Each row of a before or after table is a point. One or more steps were done to the points. Then noise was added and the rows were shuffled. The steps act on columns, c1 being the first. Name the steps. A step turns or swaps two columns, mirrors them in a line or flattens them onto one, adds a multiple of one to another, or multiplies or shifts one. Angles are multiples of 10 degrees, from the lower column toward the higher: turns from -170 to 170, lines from 10 to 170 but not 90. Use the fewest steps. Two steps may share a column if one is a turn and the other turns, adds or multiplies; they go together, in the order done. Otherwise the lowest column goes first.

Before:
36; -18
29; -21
30; -9
2; 36
-3; -30
16; -60
52; 12
-23; -3
5; 31
7; 7
28; -43
-31; -36
22; -52
After (13 x 2):
-14; 9
39; -33
41; -31
24; -22
-2; -5
-17; 14
31; -28
37; -33
-4; 0
-12; 13
28; -20
17; -13
28; -15
Steps: flatten c1 and c2 onto the line at 140 degrees

Before (9 x 8):
31; 11; 16; 6; 33; -13; 3; -15
-7; -27; -52; -15; 34; 10; 32; -11
10; 15; 28; 0; 23; -9; -26; -39
0; -6; 30; 17; 9; -26; -18; 27
35; -23; -11; -6; 8; -5; -23; -23
11; -10; -3; 23; -26; 8; -18; 37
39; 1; -15; -32; -1; -3; -21; -11
3; -16; 43; 6; 20; 11; -17; 4
9; -21; 3; 8; -27; -8; 8; 22
After (9 x 8):
34; 32; 25; 8; -2; -3; 7; -3
38; 8; 25; 24; 21; -1; 1; 8
10; -22; 16; -36; 6; 3; 11; -32
9; 21; 2; 16; -18; -2; 39; 37
29; 3; -14; 17; -29; -4; 11; 16
8; -3; -6; -24; 15; -3; -2; -29
2; 9; -13; 9; -20; 5; 44; -15
-6; 26; 11; 35; -15; 5; -62; -13
1; -17; -7; -8; -17; -11; 34; -21
Steps: turn c2 and c8 by 130 degrees; turn c3 and c7 by 130 degrees; turn c4 and c5 by -140 degrees; multiply c6 by 0.4

Before, 10 rows:
12; 19; -15; 26; -14; -9; -11; -25; -11; 12; -2; -12
5; -7; -11; 23; 2; 13; -29; 16; 9; 0; 30; -13
23; 17; 2; -7; 2; 13; 24; -25; 25; 33; 17; -8
-5; 26; 8; 5; -21; 6; 8; -34; -24; 6; 40; 6
-23; 35; 17; 0; 8; 9; -17; -24; -25; -4; 9; 5
-22; -8; -3; 31; -31; -1; -30; -3; 5; 29; -11; 10
-27; 27; -5; 19; 12; -25; 0; -32; -25; 30; 3; 42
18; -3; 16; 17; 9; -25; 19; 18; -2; -11; -12; 33
-9; 20; -1; 10; 9; 9; 23; 2; 20; -16; -9; -9
13; 32; -23; 23; -32; 31; -18; 4; -7; -15; -11; -11
After (10 x 12):
-27; 28; -4; 19; 12; -24; 1; 9; -13; 37; -7; 42
18; -4; 12; 16; 9; -20; 19; -8; 11; -4; -20; 32
24; 17; 2; -7; 3; 7; 24; -58; -41; -4; 21; -8
-23; 36; 13; 0; 8; 6; -18; 10; 15; 20; 12; 5
5; -7; -8; 24; 1; 3; -29; 7; -5; -8; 33; -14
-5; 26; 6; 6; -20; -7; 8; -27; 7; 23; 40; 6
-23; -7; -1; 30; -30; 2; -30; 30; -28; 9; -10; 11
-9; 19; -2; 10; 10; 11; 23; 16; 4; -24; -5; -10
12; 18; -9; 24; -16; -8; -12; -43; -5; 16; -5; -13
12; 32; -17; 24; -31; 33; -19; -15; 16; 0; 1; -10
Steps: add -1.5 times c1 to c8; multiply c3 by 0.7; turn c6 and c11 by 20 degrees; mirror c9 and c10 in the line at 120 degrees

Before, 9 rows:
-12; -7; 11; 23; -15; -33; 12; -15; 49; -2; 7; -7; -10; 6; -13; -11; -24; -12; 3; -5; -25; 17; 16; -5
17; 15; 15; 24; -21; -21; 4; -14; -6; 1; 6; 2; 0; 8; -3; 16; -7; -1; -17; 44; 30; -51; 8; -6
9; 6; -1; -23; -23; -15; 3; -5; -3; 0; -11; -7; -7; 1; -13; -24; -39; 14; -5; -7; -24; 17; 16; -1
12; 6; 0; -4; 13; 3; -11; -7; -14; -1; -9; 27; 21; -10; 12; 15; 18; -24; -5; 14; 13; 22; 10; -16
17; -8; 10; 14; 24; -9; 8; -9; 5; 13; 14; 3; -7; 44; -6; -5; 10; 10; -12; -7; -2; 15; -3; -1
15; 17; 7; -13; -27; -15; 9; 4; 23; -3; -28; 11; -8; 11; 36; 5; 10; -37; -31; -7; -21; -56; 15; 28
6; -3; -2; 15; -8; 5; 9; -7; -17; -42; 16; -6; 33; -5; 9; -20; 2; -25; -21; -3; -2; 5; -7; -8
15; -7; 27; -2; -6; 4; 3; 5; -15; 4; 13; -8; -7; -4; 0; 19; 16; -3; -20; -6; 27; 22; -9; 3
-43; 4; -5; -13; 44; 6; 6; -4; 14; 11; -28; 20; -5; -5; -3; 18; 7; -14; -3; -1; -1; 11; -17; 6
After (9 x 24):
-9; 11; 11; 23; -15; -34; 13; -15; 49; 6; 5; -7; -10; -2; -13; -11; -24; -13; 3; -5; -25; 18; 16; -6
11; -20; 15; 24; -21; -21; 4; -14; -6; 7; 15; 3; -1; 1; -3; 17; -7; -1; -17; 43; 30; -49; 7; -6
-42; 11; -5; -13; 44; 6; 6; -4; 14; -5; -29; 21; -5; 11; -3; 18; 7; -14; -3; -1; -1; 6; -17; 6
19; 2; 10; 14; 24; -9; 9; -10; 5; 44; 10; 3; -7; 13; -6; -5; 10; 10; -12; -7; -1; 17; -3; -1
9; -10; -1; -4; 13; 3; -11; -7; -14; -10; -12; 27; 21; -1; 12; 15; 18; -23; -5; 14; 13; 20; 10; -16
7; -9; -1; -23; -23; -15; 3; -5; -3; 1; -14; -7; -7; 0; -13; -24; -40; 14; -4; -6; -24; 15; 16; -1
9; -22; 7; -13; -27; -15; 9; 4; 23; 10; -18; 11; -8; -2; 36; 5; 10; -37; -31; -7; -21; -61; 15; 28
7; 1; -2; 15; -8; 6; 9; -7; -17; -5; 15; -6; 33; -42; 9; -20; 2; -25; -21; -3; -2; 8; -7; -8
16; 1; 27; -2; -6; 4; 3; 5; -15; -4; 9; -8; -7; 4; 0; 19; 16; -3; -20; -6; 27; 24; -9; 3
Steps: mirror c1 and c2 in the line at 170 degrees; swap c10 and c14; turn c11 and c22 by 10 degrees
